Each row of a before or after table is a point. One or more steps were done to the points. Then noise was added and the rows were shuffled. The steps act on how far a point lies along the listed directions, d1 being the first. Write out the steps. A step turns or swaps two directions, mirrors them in a line or flattens them onto one, adds a multiple of one to another, or multiplies one. Angles are multiples of 10 degrees, from the lower direction toward the higher: turns from -170 to 170, lines from 10 to 170 but not 90. Use the fewest steps. Two steps may share a direction if one is a turn and the other turns, adds or multiplies; they go together, in the order done. Otherwise the lowest direction goes first.

Directions:
(1): [-20, -34]
(2): [ 34, -20]
Before:
array([[-12,  -1],
       [ -8, -35],
       [ 47,  13],
       [ 15, -17],
       [ 18, -25],
       [ 36,   1],
       [ 41, -51],
       [ -6, -27],
       [ 13,  30],
       [ 25, -55],
       [-15,  -5],
       [ 38, -32],
       [ -8, -39]])
After:
array([[ 11,   4],
       [-35,  50],
       [  1,  27],
       [-34,  -6],
       [-22,  22],
       [  2,  38],
       [-43,  23],
       [-17,  14],
       [ -9, -32],
       [ 14,   6],
       [-44, -22],
       [  1,  38],
       [-50,  42]])
Steps: turn d1 and d2 by -170 degrees

Directions:
(1): [46,  8, 15]
(2): [-5, 48, -8]
Before:
array([[ 17, -46,   3],
       [ 38,  60,  13],
       [ 24,  55, -15],
       [ 47, -47,  -2],
       [-32,  -7, -18],
       [-36, -16,   1],
       [ 38, -29,  15],
       [-17,   4,   7],
       [  5, -39,   4],
       [-32,  10,   1],
       [ 33,  47,   4]])
After:
array([[  9,  53, -19],
       [ 29, -51,  -9],
       [ 17, -33,   8],
       [ 12, -47,   0],
       [ -9,   6,   9],
       [ 13,  43,  -4],
       [-17, -14,   9],
       [  5, -39,   3],
       [-16,  12,   6],
       [ 12,  55,   4],
       [-13,  -3, -12]])
Steps: multiply d1 by 0.4

Directions:
(1): [ -5, -16, -17, -55,  26,  22]
(2): [ 37, -19,  42, -25, -12, -21]
Before:
array([[ -4,  -1, -18,   0,   6,  12],
       [ 22,  -6,  20,   5, -13, -17],
       [  8,  -2,  14,  10,  -8, -12],
       [-11,   5,  -3,  32,  -8,   3],
       [  2,  -2,  -3,  -8,   5,   1],
       [  2,   4,   5,   5,  -2,   0],
       [ -4,   2,  -5,  -4,   2,  -3],
       [-13,   9, -20,  24,  -7,   5],
       [ -6,  -1,  -1,   9,  -7,   3],
       [ -5,   6,   3,   3,   3, -10],
       [  5,  -2,   1, -15,   8,   5],
       [  5,  -2,   4,  -7,   0,   0],
       [ -2,   6,  -7,   0,   0,  10]])
After:
array([[ -8,   3, -10,  -1,   3,  -1],
       [-24,   9, -40,  13,  12,  23],
       [ 12,  -6,   9, -20,   6,   1],
       [ 24, -10,  33,  -1, -12, -21],
       [  3,   3,   7,   4,  -3,   0],
       [ 15,  -7,  14, -14,  -2,  -5],
       [ 56, -23,  58, -18, -24, -37],
       [-32,  16, -28,  47,  -1,  16],
       [ -6,   6,   2,   3,   4, -10],
       [-14,   3,  -9,  14,  -5,   7],
       [  4,  -4,  -1,  -9,   4,   0],
       [-46,  26, -59,  46,   3,  24],
       [-12,  11, -20,   7,   3,  16]])
Steps: multiply d2 by 3

Directions:
(1): [-28, -16,  21, -11, -10,  60,  13,  11]
(2): [-21, -13,  22,  12,  55,  -8, -28,  23]
(3): [-54,  28, -37,  15, -10,  -6,  -3,  12]
(4): [ -9, -43, -40, -37,  19,  -9,  16,  -2]
Before:
array([[ -9,  28,  -9,  17,   4, -19,  -2,  -4],
       [ 28, -27,  10,  -8,  11,   5,  -1, -15],
       [ -2, -29,   5,  -6,   8,  13,  11,  -5],
       [ -4, -26,  19,  -7,  25,  31,  -5,  16],
       [ -9,   0, -47,   4,   5, -52, -12,   1],
       [ 18,  17,   5,   2, -36, -10,  13, -23],
       [-11, -25,  15, -13,   6,   8,  -6,   6],
       [ 17,  -9,  28,   9,  25,   7,  -5,   3],
       [ 23, -49,  21, -28,   8,  17,  11,   7],
       [ 13,  -4, -29, -24,  13, -12,   5,  -4],
       [ -7,   1, -60,  -5,  -5, -52,   2,  -3],
       [ -3, -28,  11, -15,  19,  14,  -2,  10],
       [-11, -11,  -7,  -1,   7,  -1,  -8,  -7]])
After:
array([[ 29,  23,  17,   1,  -9,  12,  -3,  -6],
       [  4, -20,  16, -13,  19,  21,  13,  -2],
       [ 34, -21,  41,  -5, -27,  35,   5,  -6],
       [  0,  -1,  -1,   2, -13,   9,  -1, -15],
       [ -7,  14, -13,  20, -17, -13,   3, -10],
       [ 34,  -9,  56,   6, -24,  36,   2,   0],
       [-10,   9, -15,  -4, -27, -15,  -1,  -7],
       [ 10,  33, -23,  21, -25, -44,  -5,  -1],
       [ -5,  -5,  32,  10,  35, -14, -15,   5],
       [ 20,  12, -13,  15,  -3, -27, -11, -16],
       [ 10,  -5, -31,  -6,   4, -26,  10, -12],
       [  2,  18, -25,   1, -24, -12,   4,  -8],
       [ -7,  14, -45,   1, -22, -12,   6,  -3]])
Steps: swap d1 and d3; turn d2 and d4 by 140 degrees

Directions:
(1): [-16,  39,  -6,  28,  37,  -3, -32, -40, -24]
(2): [ 43, -18,  27,  21,  17,  21, -49,  20,  16]
(3): [-10,  -7,  17, -45,  32,  28,   5, -36,  39]
(4): [  6, -17,  -7,  28, -23, -42,  -6, -39,  46]
Before:
array([[-37,  48, -11,  17,  31,  12, -15, -25, -40],
       [ -4, -26,  27, -17,  13,  40, -17,  13,   7],
       [ 15,  -8,  -2,  47,  -9, -39, -34, -17,   5],
       [ 32, -33,  21,  -2, -26,  -8,  25,  51,   8],
       [-20,  -5,  -6, -47,  28,  28,   5,  12, -15],
       [-12,  13, -10,  25,   1, -29,  11, -16,  13],
       [ -9, -10, -12, -12,  -7,  10, -12, -30,   6],
       [ 13,  -3,   1,  25,  11,  -7, -52,  -8,  21],
       [ 16,  -3, -14,  17, -38, -26,   5,  26,   6],
       [-26,  21,  -8,   7,   2, -13,  -2, -11, -13],
       [-11,  29,  -9, -22,  13,   6,   2, -36,  -5]])
After:
array([[-35,  23,  -9,  -6,   6, -12,   7, -23,  -8],
       [-25,  25,  -1, -14,  28,   9,  22,  -4,  -6],
       [ -3, -16, -29,  26, -26, -43,  -7,   8,  -6],
       [  1,  11,   5,  -5,  29,  22, -40,   9,  -6],
       [ 12, -30,  11,  36, -22,  -2, -29,  27,  -2],
       [-10,   1, -19,  -5, -14,  13, -11,   0, -30],
       [-13,  37, -25,   6, -12, -17,   7, -16, -35],
       [ 11,  -8,  13, -39,   9,  23,   4,   2,  37],
       [ 46, -48,  41, -13,  -4,  10,   6,  31,  44],
       [-52,  43, -27,  29,   5, -27,   3, -60, -18],
       [ -9,   5,  18, -32,  45,  31, -14, -15,  -7]])
Steps: add -0.5 times d1 to d2; turn d3 and d4 by -160 degrees

Directions:
(1): [  7,  31, -38,  -5,  -7, -21,  13,  53,   6,  -3,  39, -27]
(2): [ 44, -27,  -3,  30,  15,   7,  -1,  21,  21,  27, -35, -40]
(3): [ 32, -27, -31,   7,  43,   7, -14, -20,  -4, -43,  33,   8]
(4): [ 14, -12,  40,  -3,   8, -60,   4,  -6,  42,   7,  25,  13]
(5): [  6, -34, -20, -39, -32,  12, -44,  -2,  10,  37,  24,   1]
Before:
array([[ -2,  16,  29,  18,  -9,  -4,  12,  19,  -3,  23, -31, -18],
       [-21,  17,  12, -11, -15,  -3,   9,  -1,  -6,   4, -18,  -4],
       [-39,   1,  11, -42, -30,  14, -13, -10, -15,   7,  24,  33],
       [ 11,  14,  -8,  20,   2, -15,  18,  26,  10,  -7,  -6, -22],
       [  3,  -5, -13,   5,   1,  -5,  -4,  23,   0,   6, -12, -16],
       [  6,  -2,   6,  17,   7,   6,   6,   0,   2,   3, -16,  -6],
       [-18, -12,   7, -14, -29,  -2,  -5,  15,  10,  41, -16, -16],
       [  8, -29,  -8,   1, -12,   4, -22,  -5,  17,  36,  -6,   1],
       [-14,  16,  24,   5,  -7, -15,  25,  12,   1,  16, -11,   5],
       [  4, -10,   1, -15, -18,  14, -20,  -5,   8,  17,   6,  -4],
       [  4,   2,  14,   6,   6,   9,  12,  10,   2,   1,  -7,  -1],
       [  4,  -9,  11,  -2,  -2, -37, -10,  13,  20,  20,   9,  -7]])
After:
array([[ -7, -18,  16, -14, -21, -13, -19, -14,  15,  14,   7,  12],
       [  0, -17,   5,  -5,  -7, -18, -13,  10,  10,  19,  -7,  -4],
       [ -2,  -2,   6, -13, -11,  11,   0,   9,   1,  11,   8,   4],
       [-11, -16,  20,  11,  -3,  10, -12, -13,  -6,  21, -41,  -1],
       [ 11, -10, -16,  26,   0,  11,   1,  14,   8,  28, -28, -21],
       [-20,  40,  29,  25,  10,  -4,  47,  27, -12, -12, -29,  -7],
       [-33,  29,  20, -16, -31, -12,  17,  13,  -2,  22, -22, -10],
       [-33,  20,  34, -23, -58,  -1,  -9,  22,  -5,  56, -19,  -9],
       [-28,  12,  32,   4, -38,  -7,  19,  32,  10,  55, -54, -30],
       [-38,  20,  28, -16, -40,   1,  14,   9,  -8,  38, -22,  11],
       [ 14,  10,   8,  17,   0,   9,   8,  11,  10,   6, -20, -23],
       [ -2,  -3, -10,  -9, -14,   7, -11,   7,   2,  12,   7,  -3]])
Steps: turn d1 and d4 by 120 degrees; mirror d2 and d5 in the line at 30 degrees; multiply d3 by 2

Directions:
(1): [  9,  44,  60, -11,  -5,  13, -14,  -9,  22,  13,  28,  -9,  -7,   8]
(2): [-19, -11,  -6,  50,  23,  43,  -5, -22,  -4,   0,  16, -28, -28,   5]
(3): [ 20,  11, -17,  -5,  26, -16,  29,  30,  16, -32,  40,   4, -39,  -1]
(4): [ -5,   6,   8,  11,   2,  -1,   7, -18,  43, -29, -50,  26, -22,  30]
Before:
array([[  3,  -3,  -5,  -2,  -1, -14,   8,   2,  21, -26, -17,  13,  -6,
         15],
       [ -6, -13, -32,  25,  19,  11,   9,  10, -19,  -7,  14, -13, -23,
         -7],
       [ 13, -14,  -7,  -5,   5, -12,  12,  16, -17,   1,  37,  -9,   1,
          1],
       [ 11,  -2,   5,  -4, -17,   0,  -1,   8, -11,  10,   8,  -2,   8,
        -10],
       [ -1, -12, -26,  -5,  12,  -7,   2,  24, -10,  -6,  27,  -5,  -7,
        -12],
       [ -8,  -5,  16,   7, -26,   9, -28, -29, -24,  50, -25,  -8,  50,
        -13],
       [  4,   9, -19,  -4,   8, -16,  23,  11,  -4, -17,  12,   4, -13,
          3],
       [-14, -35, -56,   1,   5,  -3,   8,  14, -20, -16, -14,  11,   1,
        -14],
       [ -6,  -5,  -2,   3,   3,   6,  -4, -11,  -8,  -1, -18,  -4,  15,
          3],
       [ -2,  -5,  -9,  13,   3,  17,   6,  -9,  11,  -6,   3,  -3, -11,
          4],
       [-10, -34, -36,   4,  -2,   8,   0,  10, -39,  10, -19,  -3,  18,
        -27],
       [-13,  -1, -16,  25,  14,   8,   1,   3,   7,  -6,  20, -14, -16,
        -12],
       [ 12, -11, -39,  -2,   6, -20,  13,  27, -13, -20,   9,   6, -17,
        -15]])
After:
array([[  3, -11,  -2,  11, -13,  12,  -4,  -2, -14,  11,   1,  -7,   5,
         -7],
       [  9,   6,   2, -16, -11,  -5,   6,   3,  16,  -4,  -3,  11,   3,
          2],
       [  4,  27,  44, -11,  -6,  25, -16,   1,  -9,  26,  27, -17,   4,
        -17],
       [  4,  27,  35, -20, -20,  -5, -14,  -3,   8,  12, -20,  10,  10,
          5],
       [  8,  10,   4,  -8,  11,  -1,   4,   7,  -7,  -4,  18,  -8,   3,
         -4],
       [ -6, -15,  20,   7, -15,   6, -11, -21,  -7,  16, -16,  -3,  20,
         18],
       [-12,  15,  11,   9,  -4,   6,   2, -22,   7,  -4, -22,   3,  -3,
         18],
       [ -7,  21,  32,  15, -13,  21, -22, -25,  15,   5, -21,  -2,  -9,
         10],
       [  1,   3,   3,  11,   9,   2,   6,  -3,  23, -25,   2,   0, -20,
         17],
       [ -6,  38,  48,  -9,  -5,  27, -21, -13,  19,   8,  19,  -4,  -9,
          3],
       [ 17,  -3, -19,   1,   8,  -8,   5,  20, -38,  30,  61, -24,  14,
        -36],
       [ -6,  15,  13, -15, -17, -18, -10,   1,  19,   3, -17,  12,  16,
         -6],
       [-15,   4,  22,  -1, -11,  13, -26, -15,   9,  13, -17,  -1,  13,
          7]])
Steps: turn d1 and d2 by -170 degrees; mirror d3 and d4 in the line at 60 degrees
